Every row gives one point. Any point is a mix of the corners, with weights that add up to 1. It lies inside the corners' shape when no weight is negative. Say inside or outside, and name the corners with a negative weight.
In the rows, 128 means zero.

Corners:
(1): [160 120]
(2): [ 84 157]
(3): [161  81]
Points:
[153  93] -> inside
[ 90 153] -> inside
[ 76 170] -> outside (3)
[158 109] -> inside
[114 149] -> outside (3)
[117 118] -> outside (1)
[137 139] -> outside (3)
[157 100] -> inside

Corners:
(1): [114 152 106 114 155 109]
(2): [138 154 135 132 146 182]
(3): [121   7 167 137 125  79]
(4): [133 156  95 152 124 137]
(5): [150 162 135 126 116 148]
(6): [142 141 116 143 148 114]
(7): [106 165 161 123 125 112]
Points:
[127 147 126 130 130 119] -> outside (2)
[134 121 123 137 135 134] -> outside (7)
[126 148 112 128 142 120] -> inside
[127 164 116 130 137 133] -> outside (3)

Corners:
(1): [176 209 193 119 125 101 158  67 113  60 177]
(2): [125  74 145 197 120  83 150 152 135 132  98]
(3): [148 150  84 115 122 140 195 119 191  21 143]
(4): [124 112 195 149 129 173 149 140 117  93 161]
(5): [ 88 193 130 108 114 105 128 140 197  72 139]
(6): [ 98 149 111 138 176 214  85 141 144 173 113]
(7): [160  76 121 120 122  99  84 174 120 148 102]
(8): [151 132 113 117 104  80  53 115 149  94 134]
(9): [ 72  95 112  69 135 111 137  93 105 121 126]
(10): [119  83 137  77 118 173 139 104 143 195 136]
(11): [147 151 130 176 119 159 148 135  92 131 115]
(12): [179 102 131  78 128 124 141  74  62 187 182]
Points:
[140 134 132 131 131 132 132 122 119 117 136] -> outside (10)
[145 125 134 105 123 121 126 106 114 133 154] -> inside
[140 132 119  96 114 101 122 116 132 107 135] -> outside (2, 4, 6)
[153 137 143 119 121 108 114 117 127 107 139] -> inside
[152 112 131 111 124 123 126 121 115 134 142] -> inside
[121 133 130 116 124 132 136 125 145 104 137] -> inside
[130 111 140 120 127 136 137 130 139 108 138] -> outside (11)

Corners:
(1): [166 124 171  95 103 125 111  83 115 128 111 109 130  98 117 159 162 106]
(2): [195  82 164 131 112 106 104 130 114 119 146  52  77  38 138 171 145 132]
(3): [107 150 121 124 104 101 119 163 196  96  87  98  99 128  55 141 132  76]
(4): [122 175 136 167 117 151 143  53  89 136 110  98  64  97 149  86 132 136]
(5): [119 162 163 160 166 128  97 112 146 160 101 148 151 144 146 127 103 122]
(6): [168 145 155 106  85  99 103 117 162 143 123  96  99  98 153 141 140 199]
(7): [110 179 167 174 100 120 189  91 137 172 116 155 123 129 140 119 136 124]
(8): [185 127 175 131  88 154  78 157 101 156 181  66  96 145 163 162 137 145]
(9): [121 220 150 151 155 117 150 133 146 122 134 170 137 115 141 148 136 128]
(10): [103  86 171 150 119 131  72  55 128 143 200  93  70 118 160 143 174 123]
(11): [100 153 119 185 144 106 142 135 149 102  85  91 167 158  99 109 150 116]
(12): [129 172 142 164 122 172 140 101 176  87  96 165 175 117 114 139  90 129]
(13): [126 159 197 154 138  86 135 158 140 111 107 165 132 169 127  75 122 106]
(14): [ 85 138  99 111 142  68 131 141 131  90  96 115 145 179  96 175 109 120]
(15): [115 172  81 169 113  65  90 150 146 120 101 159 164 137 103 108 122  80]
(16): [128  44  61  74 155  81 114 140 162 106 173 136 132 198  67 178 176  82]
(17): [135 171 114  95 112 114 150 166 190 132  79 132 144 150 177 115 113 112]
(18): [120  95 169  87 113 144  93 176 134 139 147 118  90  66 145 157 133 132]
(19): [110 113  87  77 174  70 101 103 164 131 188  85 152 183  79 152 152 100]
Points:
[129 126 142 144 136 109 108 127 126 129 147 130 140 137 119 148 140 108] -> outside (3, 4, 6, 17)
[115 148 136 139 140 109 129 115 140 122 117 137 137 132 124 133 129 113] -> outside (3, 6, 8)
[129 117 157 115 133 116  90 121 139 119 153  90 119 132 120 166 138 129] -> outside (4, 7, 15, 16, 17)
[135 139 137 129 122 120 117 120 145 135 141 118 118 122 132 147 144 125] -> outside (13, 14)
[127 130 126 120 131 106 120 124 151 126 131 120 129 144 122 138 140 112] -> inside

Corners:
(1): [ 93 180 162 154 137 202 145 189 135 132 124 146  90 133  75 118  71 106
 124 134]
(2): [105 157 185 139 151 242 140 118 122 151  78 171 134 141 120 124 133 103
  92  90]
(3): [ 84 146 178 114  71 111  91 108 148 157 154  84 147  79 139  78 170 128
 111 153]
(4): [107 171 210 151 160 160 153  99 109 126 103 184 148 149  79 148 116 147
 132 122]
(5): [ 67 132 165 131 151 123 132 147  94 181 122 104 142 100 119  53 123  93
  62 130]
(6): [ 85 120 119 138  71  85  92  99 116 152 137 144 146 110 134  35 172 162
 104 144]
(7): [ 95 154 173 170 200 207 156 145  99 117 148 176 154 158 114 144 109  94
 172 125]
(8): [137  95 136 120  97 110  84 133 127 110 152 143 161 141 139 122 169  95
 146 124]
(9): [122  74 123 177  89  93 130  67 181 134 182 134 180 127 147 132 173  98
 140 196]
(10): [152 133 106 139  73  99  65  92 154 101 191  76 131 151 140  92 166 113
 160 125]
(11): [144  98 138 118 129 160 134 152 187  60 172 131 117 169 107  98 166 111
 165  94]
(12): [121  72 145 166  92 129  51  50 164  78 160 127 186 171 165 138 122 150
 122 192]
(13): [ 94 163 186 160 190 179 124 191 148 172 147 149 100 167 106 129 129 119
 121 119]
(14): [ 87 109  89 142 118 156 103 157 190  82 127  99 134 172 104 131 178  87
 204  39]
(15): [153 108 103 154  98  72 107 136 153  87 147 103 171 149 183 123 153 128
 119 175]
(16): [125  89 129 128 104  93 119 119 122 176 140 122 153  74 119 103 126 207
 100 165]
(17): [ 74 126 179 170 156 135 155 154  92 148 102 153  51  65 137 100 147 178
 100 113]
(18): [136  97 131 165  76  94  89  70 122 113 138  76 185  63 103  90 192 153
 104 194]
(19): [122 134  80 102 165 147 140 131 183 108 144  95  95 153  95 136 161  97
 150 141]
(20): [160 108 145 130 131 109  82 125 192 123 122 111 114 171 140 101 162 117
 192 140]
(21): [114 143 102 141 111  86  64 130 167 154 129 135 143  54 130  50 142 131
  92 131]
Points:
[120 120 133 145 116 133 104 116 157 112 146 119 149 144 126 112 153 110
 143 137] -> outside (16, 17)
[107 128 146 145 142 145 125 146 139 135 129 148 127 136 119 109 129 124
 125 129] -> outside (3, 10, 18)
[115 123 139 140 117 130 111 119 141 127 136 122 141 122 123 103 148 125
 128 134] -> outside (13)
[113 128 157 147 123 135 106 131 134 128 129 126 138 119 125 105 142 134
 125 128] -> outside (6, 9, 19)
[119 106 131 151 117 118 103 147 137 115 142 120 128 119 124  92 146 137
 134 128] -> outside (2, 3, 4, 9, 19)
[110 116 157 149 131 161 115 121 156 104 139 140 127 155 122 128 151 116
 150 129] -> outside (5, 10, 15, 16, 21)
[119 122 138 143 118 132 107 118 146 125 143 127 152 131 121 109 148 120
 132 141] -> outside (17)
[114 121 135 144 117 125 112 119 140 124 136 122 141 118 124 102 145 125
 125 143] -> outside (13)
[113 118 134 148 114 127 103 116 143 128 138 120 144 119 133 106 150 126
 121 147] -> outside (4, 11)

Corners:
(1): [120  78 170 148 176  69 122 147 130 128  70 152 130 151  89  49 126 120
  85  91]
(2): [ 74 148 103 115 127 179 121 140 115 121 148 132  95  51 124 174  74 153
 130 184]
(3): [ 61 122 124 117  88 102 155 113 126 128 161 121  99 117 136 180  87 133
 151 123]
(4): [149  97  89 171  93 147 132  98  99 129 117  95 160 143 114 101 111 107
 170  80]
(5): [112 158 113 140 156 116 148 131 173 155 116 185 175 184 129  94 101 169
 171 120]
(6): [ 98 153 162 140 158 107 140 124 136 174  76 113 139 177 191  89 135 116
 154 137]
(7): [162 145 165 155 174 117 154 144 173  91  55 112 117 152 160 126 121 154
 109  64]
(8): [122  76 134 118  95 157 118 134 110 126 193 137 115 120 145 192 119 189
 122 167]
(9): [116 139 121 166 169 120 109  83 116 169  73 111 217 164 144 154 149 119
 120 108]
(10): [ 82 109 118  80 154 181 174 163  96 122 161 136 120 114 146 168 179  87
 105 171]
(11): [ 79 146 105 143 144 119 113 128  78 154  90  97 181 207 107 119 106 123
 176  96]
(12): [101 163 147  77  94 132 125  77 126  83  97 109 213 138  95 109 140  86
 180 111]
(13): [161 135 157 122 126  75 154 191 173 197  78  97  99 107 134  79 167 138
 104 121]
(14): [139 145 184 185 198  49 100 119 193 121  22  93  90 148 132  53 181 162
 123  99]
(15): [129 161 151 112 115 108 141 142 107  99 183 167 113  96 122 159 113 116
 129 183]
(16): [ 73  85  48 142 107 123  87 121 143 123 105 148 140 104 171 150 149 112
 139 107]
(17): [162  94  76 100 143  97 148 100 128 144 140 120 135 106 126 143  68 100
  86 177]
(18): [ 85  92 113  69 121 123 128 122  96 131 172 169  82  92 147 205 110 132
 162 139]
(19): [105  98 165 181 194  82 121 182 216 141  88  84 150 162 100  97 135  97
 121  80]
(20): [ 78 131 133  88 119 153 149 112  87 130 200 104 138  83 157 115 121 127
 133 131]
(21): [126 138 102 116 118 163  87  67 104 138 196 158  72 155 148 165 105  93
 123 173]
Points:
[103 122 133 124 140 122 132 127 122 131 130 127 131 124 131 117 119 128
 127 124] -> inside
[117 106 141 145 156 116 134 117 123 150 117 117 128 168 152 114 122 135
 129 117] -> outside (2, 12, 13, 15, 16)
[130 118 127 149 131 102 114 121 148 132 110 118 139 155 125 132 124 139
 145 107] -> outside (1, 2, 6, 10, 20)
[112 131 132 130 140 129 136 119 121 124 125 122 141 142 125 128 115 122
 132 131] -> outside (13, 16, 18)
[ 99 126 126 102 139 116 130 118 118 115 134 131 115 119 132 141 114 106
 133 142] -> outside (4, 5, 8, 9, 13)
[109 126 118 122 128 127 133 123 126 137 136 127 134 127 141 143 118 131
 139 134] -> outside (1)
[106 130 143 131 131 122 123 122 135 132 120 129 138 133 129 110 137 125
 132 134] -> outside (7, 11, 17, 18)

Corners:
(1): [ 66 103 100 135 133 158 158  65 136 117  87 157 133 105 157 181 158  90
 109  93]
(2): [196 121  78 132 149 172 150 191 121 101 181 146 168 112 119 123  40 130
 132 170]
(3): [147 126 180 113 135 180  84 129 110 120 149  94 125 131  86 128  91 173
 132 131]
(4): [162 162   7 120 107  98 114 146 114 101 101 191 168 132  64 139 138 118
 105 143]
(5): [111 145 126 144 101  93  67  84 107 205 136 130  69 139  78 134 127 158
 127 122]
(6): [110  97 112 123 155 120 119 115 121 125 124 167 158 134  67 135 125 139
 149 110]
(7): [ 87 102 151 131 158 190 155  63 119  97 100 154 147  64  98 120 153 114
 142  94]
(8): [145 103 143 158 133 173 115 170 148 178 135  81 128 120 113 123 170  87
 153 108]
(9): [137 114  73 145  46 144 106 100 129 114 129 181 179 138 102  84 121 163
 113 125]
(10): [168 108  89 168 150 135 121 214  59 146 163  83  95 119 122 139 161 149
 143 101]
(11): [131 115 115 181  86  91 130  90 153 166 166 116 118 137 140 137 143  91
 130 128]
(12): [113 128  86 122  71 151 131 112 118 153 105 114 145 108 131 109 176 155
 177 109]
(13): [ 78 155 153 169 146 147 107 119 169 136 168 143  87 183  86 138 135 118
  79 188]
(14): [107 145 128 119 138 106 107 101 121 143 151 168 141 126 121 101 154 117
  87 115]
(15): [154 101 132 141 116 119 136 104 112 195 105  99 173 130 102  99 127 189
 128  92]
(16): [ 99 131 110 130 152  80  97 147 230 146  88 144 136  96  83 104 143 142
 148  92]
(17): [102 154 181 151 143 111 111 133 142 138  81 138 153 111 164 107 153 147
 113  83]
(18): [160  64  64  98  93 153 139 177  57  72 187 212 153 106 119 143 120 113
  86 189]
(19): [136 109  51 179 116 105 112 101 111 169 114  89 136  73 169 183 196 120
 179  97]
(20): [102  99 122 143 122 102 114 138 146 112  49 106 164 114 176 134 100 117
 125 108]
(21): [ 74 144 176 185 149 107 132 125 110 193 208  85  93  83 125 145 169 110
 130  95]
Points:
[118 127 114 150 133 117 112 114 143 151 126 125 129 121 106 133 133 127
 128 113] -> outside (12, 17, 18)
[134 118 106 151 123 126 121 141 116 145 141 121 127 120 117 132 146 127
 133 116] -> inside
[131 119 107 137 122 130 117 126 130 135 125 142 142 122 110 124 131 130
 126 123] -> outside (21)
[121 121 103 144 120 126 117 128 130 133 130 140 131 117 113 137 137 123
 129 124] -> outside (14, 15)
[120 127 109 142 121 119 111 126 145 140 121 141 138 119 107 121 136 135
 127 117] -> inside
[123 128 117 141 144 130 119 134 124 137 119 134 137 112 117 137 141 126
 123 115] -> outside (9, 11, 12)
[113 134 129 147 140 120 121 109 129 157 130 121 129 112 107 130 145 142
 136 104] -> outside (8, 9, 18, 20)
